Rows are points. Each copy is the shape, with its points in the same order, turned, moved and blurred by noise. Say if it was mirrored as well.

Shape (5 x 2)
array([[ 0.30, -0.39],
       [-0.15,  0.40],
       [-0.32,  0.28],
       [ 0.00,  0.02],
       [-0.05, -0.28]])
Copy 1 (5 x 2)
array([[-0.53,  0.05],
       [ 0.37,  0.06],
       [ 0.36, -0.16],
       [-0.02,  0.00],
       [-0.26, -0.20]])
Copy 1 is: mirrored
Copy 2 (5 x 2)
array([[ 0.32,  0.36],
       [-0.18, -0.40],
       [-0.32, -0.29],
       [ 0.01, -0.06],
       [-0.06,  0.29]])
Copy 2 is: mirrored
Copy 3 (5 x 2)
array([[-0.38,  0.22],
       [ 0.47, -0.14],
       [ 0.40, -0.31],
       [ 0.08, -0.02],
       [-0.21, -0.06]])
Copy 3 is: mirrored
Copy 4 (5 x 2)
array([[ 0.56,  0.04],
       [-0.34, -0.27],
       [-0.34, -0.04],
       [ 0.05, -0.11],
       [ 0.23,  0.25]])
Copy 4 is: mirrored

Shape (9 x 4)
array([[ 0.14, -0.25,  0.07,  0.09],
       [ 0.26,  0.48, -0.08, -0.34],
       [ 0.38, -0.18,  0.46, -0.05],
       [ 0.39,  0.10, -0.25,  0.40],
       [-0.33, -0.01, -0.07, -0.25],
       [-0.19, -0.32,  0.15, -0.12],
       [ 0.24,  0.22,  0.15,  0.35],
       [ 0.10,  0.25,  0.18, -0.30],
       [-0.24,  0.27,  0.07,  0.41]])
Copy 1 (9 x 4)
array([[-0.21,  0.06,  0.13, -0.08],
       [ 0.16,  0.38, -0.40,  0.37],
       [-0.29,  0.51,  0.25, -0.01],
       [-0.48, -0.13, -0.29,  0.20],
       [ 0.41, -0.04,  0.11,  0.09],
       [ 0.13,  0.04,  0.37, -0.13],
       [-0.40,  0.08,  0.02,  0.41],
       [ 0.17,  0.41, -0.02,  0.28],
       [-0.13, -0.26,  0.22,  0.55]])
Copy 1 is: mirrored
Copy 2 (9 x 4)
array([[ 0.08, -0.11, -0.22,  0.10],
       [ 0.06,  0.72, -0.24,  0.35],
       [ 0.53,  0.02, -0.27, -0.02],
       [-0.24,  0.10, -0.67,  0.01],
       [-0.13,  0.20,  0.27,  0.27],
       [ 0.09, -0.10,  0.21,  0.13],
       [-0.03,  0.24, -0.43, -0.25],
       [ 0.23,  0.50, -0.03,  0.18],
       [-0.35,  0.23, -0.06, -0.35]])
Copy 2 is: mirrored
Copy 3 (9 x 4)
array([[ 0.10,  0.02, -0.17, -0.15],
       [-0.68,  0.15, -0.01,  0.24],
       [ 0.00, -0.07, -0.55,  0.15],
       [-0.11,  0.62, -0.09, -0.19],
       [-0.23, -0.24,  0.27,  0.03],
       [ 0.08, -0.37,  0.06, -0.07],
       [ 0.05,  0.37, -0.14,  0.20],
       [-0.41, -0.13, -0.11,  0.32],
       [ 0.16,  0.28,  0.34,  0.22]])
Copy 3 is: mirrored
Copy 4 (9 x 4)
array([[-0.05, -0.08,  0.15, -0.13],
       [ 0.19,  0.26, -0.54,  0.15],
       [ 0.17,  0.13,  0.02, -0.52],
       [ 0.32, -0.47,  0.00,  0.11],
       [-0.32,  0.33, -0.04,  0.20],
       [-0.34,  0.26,  0.19, -0.16],
       [ 0.45, -0.03,  0.07,  0.02],
       [ 0.13,  0.39, -0.26, -0.01],
       [ 0.26,  0.16,  0.35,  0.36]])
Copy 4 is: only turned

Shape (9 x 6)
array([[-0.06, -0.14, -0.31, -0.57, -0.15,  0.26],
       [ 0.17, -0.14,  0.44,  0.30, -0.14, -0.04],
       [-0.59, -0.13,  0.30,  0.12, -0.15, -0.09],
       [ 0.00,  0.00,  0.31, -0.17, -0.05, -0.80],
       [ 0.14,  0.03,  0.20,  0.14,  0.16, -0.04],
       [ 0.01,  0.53,  0.17,  0.20, -0.04,  0.05],
       [ 0.22,  0.05, -0.20,  0.08,  0.09,  0.29],
       [ 0.26,  0.12, -0.19,  0.31, -0.20, -0.21],
       [ 0.05,  0.16,  0.39,  0.33,  0.09,  0.33]])
Copy 1 (9 x 6)
array([[ 0.35, -0.61, -0.19, -0.05,  0.07,  0.09],
       [ 0.20,  0.56, -0.20,  0.00, -0.08,  0.33],
       [ 0.63,  0.43, -0.14,  0.08, -0.03, -0.32],
       [ 0.41,  0.43,  0.39, -0.49,  0.32,  0.12],
       [ 0.00,  0.33,  0.02,  0.09,  0.04,  0.16],
       [-0.07,  0.41, -0.26,  0.17,  0.48, -0.01],
       [-0.21, -0.06, -0.23,  0.18,  0.01,  0.11],
       [-0.22,  0.28, -0.26, -0.35,  0.11,  0.04],
       [ 0.02,  0.46, -0.29,  0.45,  0.04,  0.16]])
Copy 1 is: mirrored
Copy 2 (9 x 6)
array([[-0.64,  0.27,  0.20, -0.13, -0.19,  0.14],
       [ 0.20,  0.00, -0.43,  0.37, -0.06, -0.04],
       [ 0.13,  0.14,  0.20,  0.26, -0.01, -0.56],
       [-0.13, -0.56, -0.30, -0.16,  0.17, -0.42],
       [ 0.08, -0.13, -0.14,  0.25,  0.12,  0.16],
       [ 0.12, -0.35,  0.09,  0.42, -0.25,  0.18],
       [-0.05,  0.13,  0.11,  0.11, -0.15,  0.48],
       [ 0.26, -0.16, -0.16, -0.15, -0.33,  0.21],
       [ 0.16,  0.01, -0.08,  0.68, -0.05,  0.20]])
Copy 2 is: only turned
Copy 3 (9 x 6)
array([[-0.26,  0.28, -0.03, -0.41,  0.33, -0.42],
       [ 0.30,  0.09,  0.41,  0.09,  0.04,  0.36],
       [ 0.02,  0.09,  0.62,  0.20, -0.25, -0.26],
       [ 0.42, -0.59,  0.32,  0.08,  0.21, -0.22],
       [ 0.29,  0.05,  0.06, -0.03, -0.07,  0.18],
       [ 0.18, -0.08,  0.26, -0.42, -0.39,  0.22],
       [-0.08,  0.25, -0.16, -0.26, -0.05,  0.22],
       [-0.11, -0.29,  0.07, -0.10,  0.00,  0.38],
       [ 0.30,  0.35,  0.26, -0.17, -0.33,  0.33]])
Copy 3 is: only turned
